Rows are points. To make a cloud, some directions were put in groups of two or more. Within a group, all points are equally far from the middle, so they leave a hole (a ring in 2 directions, a hollow ball in 3). The other directions are filled evenly. Then the cloud was stretched, turned, moved and blurred a little. Count the holes, and give their numbers of directions, smallest first.

Cloud (19 x 3):
[[ -1  28  31]
 [-47   6   5]
 [-39   5  21]
 [  4 -52 -17]
 [-20  74  -3]
 [ 27 -19 -47]
 [ -2 -40 -38]
 [ 36  -7   0]
 [ -8 -31 -43]
 [ 15 -26  16]
 [  0  14  32]
 [-29  19  31]
 [-30  65   9]
 [  6  21  30]
 [-35   6  26]
 [-10 -49  -6]
 [-25  56 -33]
 [ 22 -47 -17]
 [ 13 -19  21]]
Holes: 1 (3)

Cloud (31 x 4):
[[ 17  17 -35 -38]
 [-18  17 -17 -24]
 [  9  41 -20  33]
 [  8 -14  17 -45]
 [-12  37  -5 -10]
 [-12  36 -40  28]
 [ -9   2  55  28]
 [ 14  37 -45 -15]
 [ 36  23  15   2]
 [-56  -6 -15  21]
 [-28 -30 -51  -1]
 [-11  40   2 -57]
 [ 20  11  25  36]
 [  0  57 -35 -29]
 [ 51  28 -14  10]
 [-40  -3  29 -33]
 [-16  31  18  55]
 [-26  22 -10   7]
 [ 26  49  26  15]
 [ 54  23   8  32]
 [-27   7  66  25]
 [-10  17  16  30]
 [ 38  41  -3  29]
 [ 17  13  44  33]
 [  0 -41 -45 -16]
 [ 54  19 -37  -3]
 [-12  40 -21 -18]
 [-32   9 -22  43]
 [  5   0  13  75]
 [ -1  -7   9  32]
 [-50 -32  14   4]]
Holes: 0

Cloud (49 x 6):
[[  9 -19 -14 -60  48 -10]
 [-43   0   0 -29 -38   4]
 [ 39 -24   3 -70  27   6]
 [ 40  -3  -1 -81  10  -1]
 [ 56  -4  -2 -43 -21  -2]
 [ 16  31   5  50 -40   7]
 [-19 -19 -62 -18   0 -16]
 [  4 -15  26  38 -47   1]
 [ -2  -2 -37 -77 -34  22]
 [-10 -18 -41 -37  37  -6]
 [ 16   8  33   2  -5  26]
 [-34   1 -10  67 -27 -26]
 [  4  -6  43 -18  28  -2]
 [ -8  42  -6  29   5   8]
 [-37 -13   4 -10 -39  15]
 [-55  10 -13   4 -33 -25]
 [ 35 -26  27 -13  22  20]
 [-42  37 -31  -2  -3   8]
 [-46  31 -32 -36  -9  -5]
 [-19  18 -14 -23 -37  42]
 [-26 -35 -36  16   3 -25]
 [  3 -32 -16 -73  31   1]
 [ 28 -14  36  34 -17   8]
 [  4 -47 -30 -39 -24  12]
 [ 45  26 -16 -28 -27  18]
 [-38   8 -30  39  -3  25]
 [  6 -49   1 -15  -9 -34]
 [ -9  12 -12 -30 -42 -45]
 [ -9  16 -45  11 -80  11]
 [ 12  27  14 -38 -16 -36]
 [ -3   1 -48  -6 -31 -43]
 [-15  22 -15  -7 -30  46]
 [ 27 -33  -7  56 -28   2]
 [-11  -8 -35 -84 -29   4]
 [  2  -4  -3  21   6  45]
 [ 32   1 -18 -17  18 -40]
 [  2  34  -7  10 -17  39]
 [-25 -29 -41  41  -5 -12]
 [ 32 -31  34  24 -12  -1]
 [ 41 -17   1 -76  23   0]
 [ 60 -20  -9  -5 -15   2]
 [-32  41 -19  -2   7   6]
 [  5  25   5 -76  -6   8]
 [-19  33 -61 -32  -8   6]
 [ 22 -40  28  20 -20  -9]
 [ 13 -24 -26  53  -6 -28]
 [ 50  19 -27  -4 -29   4]
 [-13   7 -37 -26 -73  18]
 [-23  22 -45  30 -74  11]]
Holes: 3 (2, 2, 2)
